Every row gives one point. Any point is a mix of the corners, with weights that add up to 1. It lies inside the corners' shape when no weight is negative. Say inside or outside, and name the corners with a negative weight.

Corners:
(1):  0.39 -0.24
(2): 0.52 0.59
(3): -0.59 -0.26
Points:
 0.06 -0.41 -> outside (2)
0.25 0.57 -> outside (1)
-0.15 -0.10 -> inside
-0.15 -0.38 -> outside (2)
0.54 0.11 -> outside (3)
0.20 0.03 -> inside
-0.42 -0.22 -> inside
-0.51 -0.23 -> inside
 0.14 -0.40 -> outside (2)

Corners:
(1):  0.46 -0.77  0.22 -0.21 -0.19  0.27 -0.75  0.23
(2):  0.05  0.46  0.51  0.39 -0.34  0.23 -0.03 -0.10
(3):  0.05  0.12 -0.07  0.09 -0.74 -0.23  0.29 -0.07
(4):  0.52  0.42 -0.20  0.07 -0.64  0.06 -0.07  0.54
(5): -0.23  0.19  0.34 -0.21 -0.72  0.07 -0.55  0.30
(6):  0.25 -0.42 -0.05 -0.58  0.71 -0.85 -0.02 -0.03
(7): -0.93  0.14  0.03  0.65  0.35 -0.16  0.70 -0.25
(8):  0.32  0.05  0.34 -0.51 -0.54  0.23 -0.13  0.33
(9): -0.76  0.27 -0.69 -0.08  0.52 -0.39  0.31 -0.52
Points:
-0.17 -0.01 -0.03 -0.17 -0.15 -0.13  0.06  0.12 -> outside (2)
 0.12 -0.19  0.04 -0.35  0.23 -0.46 -0.08  0.05 -> inside
-0.05  0.12  0.05 -0.01 -0.55 -0.12  0.03  0.04 -> inside
-0.17  0.28 -0.02  0.06 -0.02 -0.18  0.14  0.13 -> outside (1, 3)

Corners:
(1):  0.18 -0.25  0.28 -0.57 -0.04  0.00 -0.33 -0.68  0.87 -0.21  0.28  0.46  0.47 -0.38
(2): -0.49  0.23  0.93  0.10 -0.26  0.83 -0.41 -0.81  0.45 -0.24 -0.13  0.85  0.00  0.37
(3):  0.30  0.31 -0.13  0.41 -0.09  0.59  0.15  0.06  0.30 -0.05 -0.01  0.27 -0.25 -0.61
(4):  0.49 -0.06  0.17 -0.32 -0.33  0.11  0.16 -0.34 -0.48  0.29  0.27  0.12  0.59  0.31
(5): -0.55  0.26 -0.14 -0.04 -0.09  0.56  0.70 -0.30 -0.03  0.17 -0.55  0.03  0.68 -0.18
(6):  0.35  0.23  0.13  0.18  0.87 -0.09 -0.01 -0.29 -0.11 -0.50  0.03 -0.36 -0.47 -0.23
(7): -0.35 -0.24  0.11 -0.12  0.08  0.39  0.05  0.42 -0.13  0.85 -0.24 -0.21  0.05 -0.28
(8):  0.51 -0.48 -0.23 -0.17 -0.45 -0.08  0.19  0.01 -0.53 -0.67  0.14 -0.61 -0.15  0.14
(9):  0.54  0.17 -0.58 -0.45  0.74 -0.40 -0.27  0.15  0.00  0.04 -0.36 -0.46  0.36  0.26
(10):  0.01 -0.38 -0.06  0.30 -0.35 -0.68 -0.08 -0.38 -0.51 -0.74  0.76 -0.16  0.30 -0.20
(11): -0.10  0.51 -0.59 -0.33  0.19  0.64  0.09 -0.62 -0.46  0.00  0.51 -0.31 -0.62 -0.15
(12): -0.02  0.18  0.03  0.19 -0.31 -0.02  0.40  0.26  0.18 -0.06 -0.17 -0.48 -0.20 -0.20
(13): -0.78 -0.11  0.46 -0.54  0.18  0.14 -0.11 -0.61 -0.11 -0.18 -0.06  0.72 -0.62  0.11
(14):  0.21  0.06 -0.38  0.40  0.61 -0.03  0.13 -0.17  0.34  0.04 -0.79 -0.35 -0.03  0.23
(15):  0.44 -0.13 -0.12 -1.07  0.65  0.42  0.83 -0.05  0.37 -0.21  0.23  0.25  0.46  0.59
Points:
 0.30  0.30 -0.01  0.04  0.24  0.05 -0.34 -0.33  0.06 -0.22 -0.23 -0.12 -0.39  0.01 -> outside (5, 7, 10, 15)
 0.22  0.07 -0.30 -0.17  0.26  0.20  0.25 -0.06 -0.01  0.05 -0.19 -0.28 -0.04 -0.03 -> outside (2, 10)
 0.00  0.00  0.08 -0.13  0.03  0.17  0.13 -0.30 -0.02 -0.12  0.03  0.09  0.17  0.09 -> inside
 0.02  0.02 -0.06 -0.16  0.12  0.09  0.11 -0.26  0.04 -0.14 -0.03 -0.01  0.24  0.00 -> inside

Corners:
(1): -0.21 -0.22 -0.48 -0.14 -0.17  0.29 -0.25 -0.29  0.49  1.17 -0.27  0.39  0.18 -0.13 -0.11  0.47 -0.32  0.28  0.13 -0.11
(2): -0.35 -0.17  0.57 -0.01  0.39 -0.18  0.07 -0.04  0.06 -0.61 -0.18 -0.31 -0.35  0.43 -0.45  0.02  0.04  0.14 -0.22  0.22
(3): -0.44  0.71 -0.48 -0.12 -0.64  0.21 -0.46  0.70 -0.17 -0.04  0.16 -0.08  0.00 -0.10  0.21 -0.54 -0.57  0.55  0.69  0.53
(4): -0.37 -0.11 -0.83  0.23  0.56  0.30  0.14  0.17  0.44  0.01 -0.22  0.65  0.05 -0.24  0.13  0.78 -0.46 -0.19 -0.16 -0.28
(5):  0.10 -0.38  0.26 -0.26  0.96  0.55 -0.29  0.43  0.35 -0.21  0.09 -0.21  0.07  0.12 -0.33 -0.84  0.34 -0.21 -0.52 -0.18
(6): -0.55 -0.81 -0.74 -0.36 -0.58  0.44  0.43  0.12  0.39  0.71 -0.20  0.28 -0.30 -0.63  0.42  0.49 -0.31 -0.03 -0.06  0.21
(7): -0.18 -0.08 -0.80 -0.21 -0.03  0.38  0.09 -0.69  0.78  0.13  0.19  0.30 -0.33  0.27  0.35  0.20 -0.89  0.17  0.16  0.06
(8): -0.32  0.32 -0.40 -0.13 -0.68 -0.07 -0.11  0.17 -0.60 -0.31  0.48  0.57  0.37 -0.25 -0.17 -0.39 -0.42  0.52 -0.42  0.20
(9): -0.03 -0.07  0.40  0.31  0.35  0.24 -0.38 -0.21 -0.53 -0.71 -0.43 -0.06 -0.24 -0.09  0.05 -0.26 -0.17 -0.10 -0.17  0.07
(10): -0.13  0.10 -0.19  0.45 -0.68  0.12  0.13  0.24 -0.36 -0.41 -0.18  0.33  0.57 -0.35  0.31 -0.72  0.13  0.82  0.26 -0.23
(11):  0.18  0.36  0.52 -0.08  0.10  0.57 -0.24  0.47 -0.52 -0.51  0.12  0.08 -0.13  0.68 -0.43 -0.18  0.22 -0.09 -0.07  0.22
(12): -0.39  0.15  0.75 -0.11  0.24 -0.29 -0.36  0.52 -0.20 -0.32  0.16  0.27 -0.20  0.42  0.09 -0.22  0.59 -0.67 -0.16 -0.17
(13):  0.39 -0.31  0.39 -0.41  0.50  0.05 -0.05  0.00 -0.21  0.00 -0.11 -0.21  0.02  0.05 -0.22 -0.18  0.31 -0.15  0.67  0.01
(14):  0.14 -0.07  0.34 -0.23  0.41  0.19  0.14  0.64 -0.25 -0.42 -0.16 -0.46 -0.24  0.32 -0.29 -0.31  0.07 -0.67 -0.17 -0.76
(15): -0.34 -0.43 -0.79 -0.33 -0.01  0.30  0.42  0.00  0.21  0.81 -0.64  0.31  0.31  0.09  0.35 -0.05 -0.30  0.21 -0.27  0.47
(16):  0.09  0.43  0.68  0.05  0.56 -0.08  0.23 -0.06 -0.18 -0.60 -0.13  0.12 -0.46  0.08 -0.56 -0.98  0.29 -0.36 -0.32  0.13
(17):  0.47 -0.07 -0.46  0.24 -0.76 -0.14 -0.26  0.49 -0.15 -0.39  0.00  0.39 -0.16 -0.06  0.44 -0.20 -0.87  0.40 -0.36  0.55
(18):  0.11 -0.29  0.05  0.53  0.56  0.09  0.20  0.31 -0.51 -0.01  0.49 -0.24 -0.27  0.37 -0.10 -0.60 -0.08 -0.50  0.22 -0.36
(19): -0.17  0.67  0.14  0.26 -0.04  0.22  0.53  0.41 -0.14 -0.23  0.20  0.10  0.23  0.01  0.57  0.02 -0.73  0.57 -0.35  0.14
(20):  0.32  0.36  0.14  0.09  0.80 -0.23  0.27  0.09 -0.58 -0.45  0.00 -0.16 -0.70  0.17  0.21 -0.62  0.60  0.02 -0.30 -0.19
(21):  0.27  0.49 -0.65  0.45 -1.30  0.22 -0.22  0.14  0.12 -0.34  0.08 -0.35  0.66 -0.18  0.41 -0.15 -0.14  0.25  0.03  0.72
Points:
-0.07  0.19 -0.07  0.12 -0.03  0.18  0.17  0.24 -0.32 -0.22  0.05  0.09 -0.03  0.05  0.16 -0.17 -0.12  0.01  0.06  0.01 -> outside (1, 2, 5, 17)
-0.22 -0.25 -0.06 -0.18 -0.13  0.43 -0.08 -0.24  0.03  0.18 -0.16  0.02  0.06 -0.06 -0.36 -0.59 -0.01  0.11  0.20  0.45 -> outside (4, 12, 14, 17, 19, 20)
-0.05  0.05 -0.10  0.07 -0.09  0.15 -0.01  0.14 -0.08 -0.07 -0.07  0.11  0.09 -0.04  0.05 -0.23 -0.09  0.17  0.07  0.02 -> inside
-0.09  0.00 -0.25 -0.12 -0.12  0.20 -0.11  0.05  0.12 -0.07 -0.14  0.09 -0.03  0.00  0.05 -0.15 -0.16  0.09 -0.02  0.16 -> outside (18, 19)

Corners:
(1):  0.08 -0.10  0.23 -0.05 -0.09  0.20  0.17 -0.10 -0.50  0.27 -0.14 -0.11 -1.04  0.98 -0.50 -0.23 -0.47 -0.15  0.49  0.01
(2): -0.18 -0.16  0.42  0.40 -0.02 -0.14  0.29  0.12 -0.07  0.38 -0.11  0.27  0.36  0.36 -0.09 -0.36 -0.24  0.29 -0.17 -0.09
(3):  0.19 -0.33 -0.02  0.04  0.05 -0.33  0.09  0.05 -0.19  0.28 -0.10 -0.68  0.09  0.77 -0.19 -0.04  0.15  0.18 -0.08 -0.28
(4): -0.24 -0.15 -0.26  0.60  0.02 -0.11  0.13  1.03  0.35  0.26  0.11  0.45  0.46  0.17 -0.41 -0.51 -0.40 -0.31 -0.40 -0.55
(5):  0.14  0.01  0.95 -1.29 -0.18 -0.05 -0.90 -0.47  0.61  0.22  0.37 -0.29 -0.26 -0.67 -0.19 -0.20  0.78  0.10 -0.48  0.37
(6):  0.41  0.12  0.38 -0.16  0.18 -0.06 -0.20  0.07 -0.30 -0.39 -0.31  0.19 -0.07  0.07 -0.55 -0.13 -0.33  0.27  0.36  0.43
(7): -0.34  0.06 -0.34 -0.40 -0.13 -0.30 -0.53  0.11  0.18 -0.17 -0.38  0.15  0.05 -0.41  0.04  0.02 -0.07  0.64  0.00  0.00
(8): -0.10 -0.40 -0.12 -0.20  0.09 -0.16  0.01 -0.27  0.21  0.18  0.01  0.28 -0.94 -0.10  0.17 -0.21  1.19  0.59 -0.33 -0.92
(9):  0.07 -0.14 -0.22  0.22  0.00  0.29  0.22 -0.03 -0.02  0.32 -0.73  0.09  0.02 -0.37  0.34 -0.37 -0.57 -0.12 -0.53 -0.34
(10): -0.37  0.09 -0.21  0.36 -0.31  0.71  0.21  0.01 -0.17  0.02 -0.27  0.67 -0.29  0.08  0.00  1.05 -0.75  0.21 -0.20 -0.29
(11):  0.05 -0.42  0.21 -0.54  0.00 -0.03  0.10 -0.26  0.72  0.17  0.64 -0.57  0.07 -0.16 -0.67 -0.46  0.07  0.42 -0.38 -0.09
(12):  0.29 -0.27  0.95 -0.49  0.46  0.32 -0.41 -0.49  0.01 -0.16 -0.09 -0.91 -0.55 -0.40 -0.34  0.46 -0.15 -0.55  0.53 -0.36
(13):  0.03 -0.28 -0.43  0.21  0.37 -0.30  0.19  0.09  0.12  0.39  0.15 -0.16  0.13  0.76  0.65  0.29 -0.24  0.44 -0.20 -0.64
(14): -0.17  0.28 -0.18 -1.83  0.25 -0.45  0.16  0.24  0.38 -0.06  0.03  0.40 -0.13  0.09 -0.38 -0.18  0.02 -0.36  0.46 -0.08
(15): -0.23  0.20 -0.31  0.06 -0.40 -0.47  0.00 -0.34 -0.40 -0.66 -0.19  0.18 -0.38 -0.22  0.34  0.54 -0.42  0.20  0.06  0.01
(16): -0.12 -0.08 -0.10  0.03 -0.25  1.03  0.10 -0.08  0.13  0.24 -0.12  0.42 -0.56  0.94 -0.30 -0.38 -0.64 -0.05  0.94 -0.12
(17): -0.05 -0.08 -0.09  0.15  0.39 -0.18  0.33 -0.19  0.13  0.38 -0.09 -0.18  0.04 -0.37 -0.05 -0.34  0.03 -0.54 -0.09  0.37
(18):  0.70 -0.25  0.32  0.14 -0.42 -0.55 -0.42  0.12 -0.12  0.31  0.19 -0.59  0.22  0.40 -0.79 -0.33 -0.16  0.06  0.96  0.35
(19): -0.34  0.47 -0.25  0.54 -0.06  0.62  0.46 -0.38 -0.93  0.38 -0.22  0.07 -0.43 -0.55  0.54 -0.21 -0.71 -0.35 -0.55  0.03
(20):  0.03 -0.56  0.98 -0.02  0.03  0.89  0.12  0.02  0.05  0.12 -0.11 -0.20 -0.11 -0.69  0.92 -0.17 -0.27  0.32 -0.95 -0.12
(21):  0.23  0.62  0.62 -0.28 -0.12 -0.17  0.07  0.17  0.18  0.04  0.11 -0.35 -0.08  0.15 -0.72 -0.34  0.05  0.15  0.60  0.54
Points:
-0.01 -0.06  0.03 -0.05 -0.04  0.10  0.08  0.02 -0.05  0.08 -0.10 -0.01 -0.23  0.21 -0.11 -0.08 -0.32  0.10  0.11 -0.19 -> outside (5, 17)
-0.02 -0.05  0.04 -0.09  0.01  0.01  0.11  0.04 -0.01  0.09 -0.10  0.04 -0.14  0.15 -0.15 -0.14 -0.22  0.10  0.09 -0.10 -> outside (5)
 0.20 -0.17  0.25 -0.18 -0.05 -0.09 -0.12 -0.07  0.07  0.12  0.08 -0.30 -0.09  0.05 -0.37 -0.14 -0.11  0.06  0.23 -0.01 -> inside
 0.07 -0.16  0.34 -0.07  0.00  0.10 -0.10 -0.12  0.10  0.16  0.01 -0.19 -0.19 -0.13  0.01 -0.22 -0.04  0.18 -0.17 -0.06 -> outside (3, 10, 14)
 0.04 -0.07  0.06 -0.07  0.00 -0.25 -0.10 -0.07  0.10  0.12  0.04 -0.20 -0.04 -0.03 -0.23 -0.07  0.00  0.22 -0.14 -0.07 -> outside (14, 16, 20)
-0.34  0.38 -0.41 -0.45  0.15  0.06 -0.04  0.11  0.15 -0.11 -0.23  0.54 -0.26 -0.30 -0.03  0.17 -0.21 -0.26  0.06 -0.25 -> outside (1, 2, 3, 11, 18, 20)

Corners:
(1): -0.33  0.09 -0.41 -0.15 -0.14 -0.31  0.32 -0.29 -0.25 -0.42 -0.35 -0.08  0.00 -0.46  0.26  0.59  0.37 -0.39  0.28  0.22
(2):  0.44  0.37  0.37 -0.09 -0.17 -0.09  0.01 -0.59 -0.44  0.05  0.28  0.42  0.52 -0.59 -0.47 -0.39  0.21  0.17 -0.36 -0.49
(3): -0.22 -0.01  0.00 -0.19 -0.39 -0.51  0.10  0.67  0.14  0.30 -0.21 -0.33 -0.31  0.04 -0.41  0.19  0.40 -0.62 -0.61  0.28
(4): -0.12 -0.98 -0.81  0.53 -0.16  0.31  0.24 -0.22  0.07  0.32  0.04 -0.31 -0.04  0.44  0.36  0.46  0.01 -0.52 -0.48 -0.54
(5): -0.02 -0.53  0.46  0.07 -0.12  0.13  0.78  0.70 -0.17  0.21 -0.10 -0.08 -0.46  0.11 -0.40  0.62  0.69  0.06 -0.34  0.52
(6):  0.58  0.16  0.53  0.09 -0.15  0.30 -0.14  0.17 -0.35  0.14 -0.14 -0.20  0.08 -0.23  0.32 -0.23  0.20  0.28  0.52 -0.87
(7): -0.09  0.18 -0.69 -0.02  0.11 -0.09 -0.38 -0.40 -0.32  0.07  0.51  0.68  0.12  0.22  0.04 -0.05 -0.06 -0.17 -0.34  0.15
(8): -0.68  0.26  0.10 -0.19 -0.18 -0.02  0.60 -0.35  0.17  0.66  0.03 -0.50 -0.23 -0.07  0.85 -0.40  0.42  0.73 -0.18 -0.08
(9): -0.33  0.59  0.87 -0.51 -0.28  0.46  0.38 -0.35 -0.17  0.11 -0.27  0.21 -0.04 -0.05 -0.43  0.01  0.41  0.10  0.60 -0.43
(10):  0.36  0.46 -0.53  0.15  0.08  0.66 -0.23  0.12  0.02  0.19 -0.55  0.56 -0.41  0.00  0.01 -0.15 -0.51  0.32  0.22 -0.27
(11):  0.06  0.00  0.01  0.22  0.11  0.06 -0.04  0.68 -0.25  0.17 -0.44  0.44 -0.03 -0.25 -0.20 -0.55  0.44  0.53  0.08 -0.57
(12):  0.37 -0.07 -0.05 -0.40 -0.15  0.24  0.09 -0.22  0.02  0.53 -0.11 -0.56 -0.06  0.05  0.22 -0.33  0.43  0.36  0.19  0.44
(13): -0.11 -0.62 -0.05  0.30  0.51 -1.22  0.96  0.14  0.74 -0.31  0.44 -0.23 -0.58  0.22  0.45  0.76  0.04 -0.57  0.03  0.25
(14):  0.43 -0.21  0.58 -0.26  0.04  0.87  0.47  0.33  1.09  0.31 -0.97  0.06 -0.72  0.14  0.42  0.07  0.89  0.61  0.51 -0.03
(15):  0.42 -0.37  0.53 -0.43 -0.77  0.18  0.14  0.31 -0.54 -0.60  0.46 -0.02 -0.01 -0.66 -0.58 -0.21 -0.20 -0.47  0.14 -0.35
(16): -0.03 -0.13 -0.35 -0.09  0.14  0.31  0.51  0.01 -0.18  0.07  0.32 -0.02 -0.27  0.26  0.25  0.08  0.08  0.23 -0.50 -0.38
(17): -0.13  0.05 -0.71  0.32  0.34  0.75 -0.55 -0.44  0.67 -0.05  0.58  0.12  0.21 -0.09  0.23 -0.16 -0.16 -0.47 -0.08 -1.04
(18):  0.60 -0.18  0.47  0.13 -0.59 -0.17 -0.62 -0.24  0.23 -0.48  0.00 -0.64 -0.01  0.23 -0.36 -0.42 -0.08 -0.25 -0.43 -0.25
(19): -0.30  0.26 -0.51 -0.25  0.30  0.48 -0.90  0.00 -0.45  0.25 -0.76  0.21  0.21 -0.02 -0.23  0.19 -0.20  0.06  0.09 -0.23
(20):  0.37 -0.36 -0.42 -0.73 -0.28  0.18 -0.94  0.05 -0.06  0.40 -0.54 -0.03 -0.91 -0.50 -0.33 -0.89  0.21 -0.14 -0.11 -0.50
(21): -0.28  0.01 -0.21  0.02  0.51  0.24  0.15 -0.10  0.25 -0.32 -0.69 -0.14 -0.14  0.06  0.33  0.33 -0.07 -0.36  0.02  0.36
Points:
 0.03 -0.10  0.00 -0.15 -0.07  0.56  0.10 -0.07  0.00  0.05 -0.35 -0.02 -0.16 -0.11 -0.03 -0.04  0.22  0.10  0.01 -0.20 -> outside (3, 6, 7, 13)
-0.04  0.05  0.28 -0.18 -0.21  0.25  0.23 -0.06 -0.15  0.14 -0.26 -0.13  0.03  0.03 -0.02  0.05  0.39  0.13  0.02 -0.04 -> outside (10, 13, 17, 20)
 0.02  0.03  0.01  0.06 -0.02  0.18  0.07 -0.05  0.11  0.02 -0.08 -0.02 -0.01 -0.04  0.08  0.07  0.16 -0.03  0.05 -0.17 -> outside (16, 20)
 0.15 -0.02  0.07 -0.19 -0.13  0.13 -0.04  0.05 -0.03  0.02 -0.07 -0.04 -0.18 -0.14 -0.09 -0.16  0.16 -0.01 -0.01 -0.16 -> outside (4)
 0.20 -0.06 -0.03 -0.08 -0.04  0.24 -0.20  0.10  0.05  0.04 -0.34  0.02 -0.15 -0.18 -0.16 -0.12  0.15 -0.09  0.08 -0.32 -> outside (7, 8, 16)

Corners:
(1): -0.05  0.54  0.49 -0.46  0.87 -0.22 -0.06  0.01  0.28  0.01  0.58  0.08 -0.21  0.20 -0.49  0.08  0.14  0.38  0.35  0.07
(2):  0.03 -0.15 -0.28 -0.05  0.18 -0.16  0.70  0.44 -0.09  0.17  0.00 -0.41 -0.15 -0.15  0.01  0.05 -0.21  0.02 -0.69 -0.49
(3): -0.02 -0.33 -0.07 -0.41  0.14  0.12 -0.56  0.29  0.44 -0.21  0.90 -0.46 -0.01  0.74 -0.45  0.35  1.04  0.35  0.11  0.19
(4):  0.09 -0.47  0.09 -0.55  0.13 -0.20 -0.21 -0.27 -0.22 -0.15  0.36 -0.23  0.60  0.67 -0.68  0.38  0.64  0.35  0.47  0.09
(5): -0.33 -0.17  0.44 -0.37  0.40  0.17 -0.49 -0.37  0.24 -0.63  0.10 -0.02 -0.18  0.32 -0.40  0.81  0.27  0.10 -0.31  0.39
(6):  0.22 -0.21  0.08 -0.79  0.24  0.58 -0.20 -0.61 -0.20 -0.26  0.88 -0.04  0.21 -0.13 -0.07  0.33  0.28  0.18 -0.06  0.14
(7):  0.22 -0.12  0.08  0.55  0.25  0.38 -0.34  0.84  0.76  0.87 -0.39 -0.02  0.64 -0.42 -0.15  0.00 -0.72 -0.20  0.23 -0.16
(8):  0.55  0.29  0.19  0.12  0.34 -0.47 -0.37 -0.25 -0.16 -0.35  0.38 -0.18  0.35  0.20 -0.06  0.39  0.53  0.37 -0.28 -0.66
(9): -1.05  0.25  0.43  0.11 -0.53 -0.33  0.07 -0.17 -0.20  0.27  0.26 -0.53 -0.08 -0.46 -0.10 -0.69 -0.29  0.05 -0.58 -0.76
(10):  0.46  0.36 -0.33  0.27 -0.17  0.68 -0.57  0.30  0.09  0.38 -0.25  0.35 -0.33 -0.38 -0.14 -0.05 -0.53 -0.38  0.56 -0.37
(11):  0.47  0.24 -0.08 -0.15  0.32  0.13  0.25  0.00  0.62  0.88 -0.45 -0.18 -0.13  0.41  0.33 -0.02 -0.60 -0.80  0.38 -0.18
(12):  0.51  0.46 -0.06 -0.04 -0.46  0.61 -0.26  0.54  0.59  0.52 -0.79  0.15 -0.22 -0.13  0.59  0.24 -0.34  0.27  0.46  0.42
(13):  0.29 -0.47  0.37  0.03  0.09 -0.14 -0.04 -0.23  0.11 -0.55  0.82 -0.34  0.15  0.42 -0.15 -0.06  0.51  0.33 -0.05  0.58
(14):  0.29  0.37  0.10  0.55  0.19  0.61  0.05  0.06  0.12  0.73 -0.45 -0.18  0.29 -0.62  0.50 -0.14  0.05 -0.46  0.73  0.00
(15): -0.22 -0.08  0.06  0.27 -0.55 -0.13  0.57 -0.31 -0.41  0.97  0.05 -0.21 -0.20 -0.24 -0.02 -0.03 -0.18  0.33 -0.74 -0.56
(16):  0.27 -0.37  0.78 -0.47 -0.06 -0.70 -0.49 -0.06 -0.34  0.48  0.44 -0.29 -0.06  0.36 -0.57  0.15  0.94  0.06 -0.18  0.13
(17):  0.37  0.17  0.22 -0.18  0.16  0.06 -0.49 -0.40 -0.34  0.27  0.45 -0.54  0.68  0.34 -0.66  0.11  0.61  1.05 -0.59  0.68
(18):  0.37  0.36 -0.01  0.15  0.35  0.53 -0.49  0.40  0.11  0.70 -0.20 -0.26 -0.31 -0.11  0.37  0.60 -0.88 -0.13  0.43 -0.01
(19): -0.53 -0.27  0.47  0.23  0.04  0.01  0.36  0.26 -0.38  0.33 -0.06 -0.33 -0.83  0.10  0.61 -0.85 -0.15  0.10 -0.97 -0.67
(20):  0.03  0.28 -0.59  0.00  0.19  0.28 -0.23  0.52 -0.09  0.88  0.07  0.40 -0.04  0.21  0.22  0.09 -0.41 -0.03  0.15  0.37
(21): -0.07 -0.48 -0.09 -0.15  0.45 -0.06 -0.08 -0.24  0.41  0.20 -0.08 -0.53 -1.37 -0.79  0.44 -0.53 -0.26 -0.27 -0.18 -0.23
Points:
 0.02  0.04  0.07  0.07 -0.10  0.08  0.07 -0.03 -0.07  0.56  0.03 -0.19 -0.14 -0.09  0.03  0.07 -0.17  0.12 -0.20 -0.22 -> inside
 0.25 -0.05  0.06 -0.22  0.02  0.34 -0.51  0.05  0.27  0.28  0.07 -0.16 -0.01  0.01 -0.06  0.20  0.08  0.03  0.34  0.41 -> outside (1, 2, 8, 15, 19)
 0.17  0.06  0.06  0.01  0.11  0.09 -0.07  0.09  0.11  0.45  0.04 -0.17 -0.01 -0.02  0.02 -0.02 -0.07  0.03  0.03 -0.12 -> outside (5)
 0.05  0.17 -0.10 -0.14  0.25  0.25 -0.08  0.09  0.18  0.28  0.09 -0.10 -0.12 -0.06  0.08 -0.07 -0.09  0.01 -0.11 -0.08 -> outside (4, 13, 15, 16, 18)
-0.14 -0.11  0.03 -0.08  0.43  0.20 -0.12  0.45  0.61  0.28 -0.12 -0.32 -0.33  0.18  0.10 -0.11 -0.48  0.01  0.01  0.20 -> outside (6, 8, 10, 14, 15, 16)
 0.02  0.01  0.13  0.05  0.13  0.03 -0.09  0.14  0.16  0.26  0.00 -0.17 -0.22  0.01  0.06  0.00 -0.10 -0.05  0.01 -0.16 -> outside (6, 17)
 0.17  0.03  0.08 -0.15  0.16  0.08 -0.27 -0.04  0.07  0.21  0.21 -0.16  0.05  0.08 -0.16  0.24  0.15  0.11  0.05  0.08 -> outside (19)
 0.01 -0.02  0.04 -0.01  0.08  0.16 -0.10  0.00  0.11  0.18  0.12 -0.19 -0.15 -0.06  0.00 -0.07  0.02  0.08 -0.08 -0.09 -> outside (16, 18)
